Every row gives one point. Examples show where two turns around zero, p and q, send a point. Write where each new point lands after one turn and then the other. Backwards means that the second turn is done in reverse. Each puzzle has new turns, and all numbers are rounded.

Turn p:
[-4.8  2.7  5.2] => [-5.2  4.8  2.6]
[ 3.8 -2.1  0.2] => [ 1.8 -3.6  1.6]
[4.7 0.1 4.7] => [ 1.0 -1.9  6.3]
[-6.0 -2.1 -4.3] => [-3.0  0.8 -7.0]
[-0.8 -0.2 -3.4] => [ 1.1  0.1 -3.3]
[ 3.1  1.7 -2.5] => [ 4.3 -0.1 -0.2]
Turn q:
[-3.2 -2.7  5.6] => [-1.8 -3.4  5.8]
[-3.1  5.0 -5.1] => [-2.4  7.1 -2.1]
[-1.2  1.6 -4.4] => [-1.9  3.3 -3.0]
[1.8 1.3 1.7] => [2.6 0.1 0.9]
[ 1.7 -3.7  5.2] => [ 1.8 -5.6  3.1]
[ 3.9 -1.5 -2.9] => [ 1.7 -1.5 -4.6]
Where do these land?
q, then p: [-0.9 -3.2 -1.0] => [-2.1 -0.9 -2.6]
p, then q: [6.8 3.3 5.5] => [ 6.0 -4.0  6.0]
q, then p: [-1.9  0.7 -4.4] => [ 0.5  3.6 -3.2]
q, then p: [-4.0 -0.9 -0.2] => [-3.4  2.2 -0.5]

Turn p:
[ 4.1  0.6  2.4 -1.4] => [ 4.3  0.2  1.1 -2.2]
[ 4.2 -0.6  4.3  3.4] => [ 6.1 -0.6  1.8  2.6]
[-0.9 -6.9 -4.0 -3.2] => [-2.3 -5.1 -6.2 -2.1]
[-5.6  0.2 -0.5 -0.3] => [-5.3 -1.0  1.4  1.0]
[-1.7  6.7 -2.2  1.5] => [-2.8  6.5  1.9  0.8]
Turn q:
[-0.6 -2.8  3.1  5.6] => [-1.1  1.6  3.9  5.5]
[ 0.5 -4.5 -3.1  3.0] => [-1.7 -1.8 -2.2  5.3]
[-6.2  1.8  2.6 -4.1] => [-4.4  0.2  3.0 -6.0]
[ 0.2 -0.2 -1.1 -5.4] => [ 0.3 -3.6 -1.4 -4.0]
[ 1.5 -0.2  3.1  4.6] => [1.6 2.5 3.1 3.8]
[ 2.4 -1.3  0.3  0.7] => [ 1.9 -1.0  0.1  1.9]
[ 2.2  7.1 -5.0 -4.6] => [ 3.4  1.9 -6.6 -6.6]
Where do these land?
p, then q: [-2.2  0.0  1.4  1.4] => [-1.1  0.9  2.1  1.5]
p, then q: [-5.7  0.1  1.5 -0.9] => [-4.3 -0.2  4.1  0.1]
q, then p: [-0.3 -4.1 -2.5  2.2] => [-1.6 -0.5 -1.8  4.7]
p, then q backwards: [ 6.6 -0.3 -0.1  5.4] => [ 7.3  2.2 -1.2  3.7]
p, then q: [ 1.9  6.2  0.7 -1.3] => [ 3.4  2.3  1.9 -4.9]
p, then q: [ 3.9 -0.1  1.7 -9.2] => [ 2.7 -7.7 -0.1 -6.0]
p, then q: [-4.3 -1.8 -2.7  2.5] => [-4.9  2.2 -0.8  2.3]

Turn p:
[-0.4 -2.0 -1.2  1.7 -1.1 -0.6] => [ 0.3 -1.5 -1.6  1.7 -1.2 -1.0]
[ 3.4 -3.4 -1.5 -2.0  1.1  5.3] => [ 2.3 -4.1 -0.8 -1.4  0.2  5.8]
[ 3.1  1.1 -4.1 -3.2 -4.0  2.3] => [ 0.1  2.0 -4.8 -1.9 -2.0  4.9]
[ 3.1  0.0 -2.6 -2.2  6.9 -3.2] => [ 2.9 -1.0 -1.9 -3.9  7.0 -1.7]
[-4.1  7.1  7.0  3.9  0.5  0.8] => [-2.3  5.9  8.6  3.8  0.3 -1.7]
[ 2.8 -2.0  1.5 -3.8 -3.1  0.2] => [ 0.9 -0.6 -0.6 -4.3 -3.9  1.5]
[ 2.8 -2.4 -2.3  1.7 -2.4 -1.6] => [ 3.0 -0.8 -3.8  0.7 -2.2 -0.8]
[-10.7   1.6   3.2   3.7   2.1  -3.1] => [-7.3  0.0  4.9  5.1  1.9 -6.9]
Turn q:
[ 3.5 -3.3 -3.1  0.2 -1.5  2.9] => [ 4.3 -1.5 -0.2  2.5 -1.3  3.9]
[-2.1  1.5 11.4  4.7  0.9  2.1] => [-9.1  0.4  7.3  3.3  3.8 -1.2]
[ 1.1  5.5 -0.6  2.0 -0.3 -6.6] => [ 0.3  5.9 -1.0 -0.1 -1.3 -6.4]
[ 0.3  4.9 -1.0 -1.5 -0.4 -7.2] => [ 0.9  4.9 -1.2 -3.5 -2.1 -6.1]
[ -3.5 -10.8  -2.6   0.8   3.0   2.5] => [  3.1 -10.8  -1.8   1.6   4.1   1.7]
[ 1.8 -1.1  3.5 -1.6 -2.6  1.0] => [-0.5 -0.5  4.5 -0.4 -1.9  1.6]
[-4.4  0.2 -3.3 -0.4 -1.1  1.5] => [-1.8 -2.4 -4.7 -0.6 -1.6  0.7]
[ 0.1  0.6 -1.4 -2.3  2.4  0.6] => [ 1.0  0.7 -1.5 -2.4  1.6  1.4]
[ 3.2  2.5 -2.9 -1.8 -0.3  3.3] => [ 1.8  3.3 -1.6 -0.3 -1.2  4.6]
Where do these land?
q, then p: [ 0.1  2.5 -3.6  4.0  0.7  1.0] => [ 0.8  2.0 -2.9  4.2  2.4  0.2]
q, then p: [-0.2 -4.6  2.1  3.7  2.2  5.1] => [ 1.9 -5.6  3.6  4.3  1.8  0.4]
q, then p: [-1.6 -4.2  5.0 -4.7  4.1 -2.0] => [-0.6 -4.7  3.8 -6.8  1.4 -1.5]
q, then p backwards: [ 0.5 -1.7 -0.6 -1.8 -5.3  4.3] => [ 0.6 -2.7  1.3 -0.5 -3.9  5.3]
q, then p backwards: [-3.7  4.6 -4.3 -3.5 -0.4 -3.9] => [ 1.7 -0.3 -2.4 -4.5 -4.0 -6.0]
q, then p: [-0.6 -2.1  4.7  4.6  1.9 -3.6] => [ 1.4 -1.1  3.2  0.4  1.6 -7.0]
p, then q: [ 4.5  4.2 -6.4  1.9 -1.7 -5.4] => [ 4.5  7.4 -6.3  0.1 -0.7 -0.7]
p, then q backwards: [ 0.9  1.1  3.3 -4.1 -1.5  4.6] => [ 1.6  0.8  2.7 -4.9 -2.2  3.7]
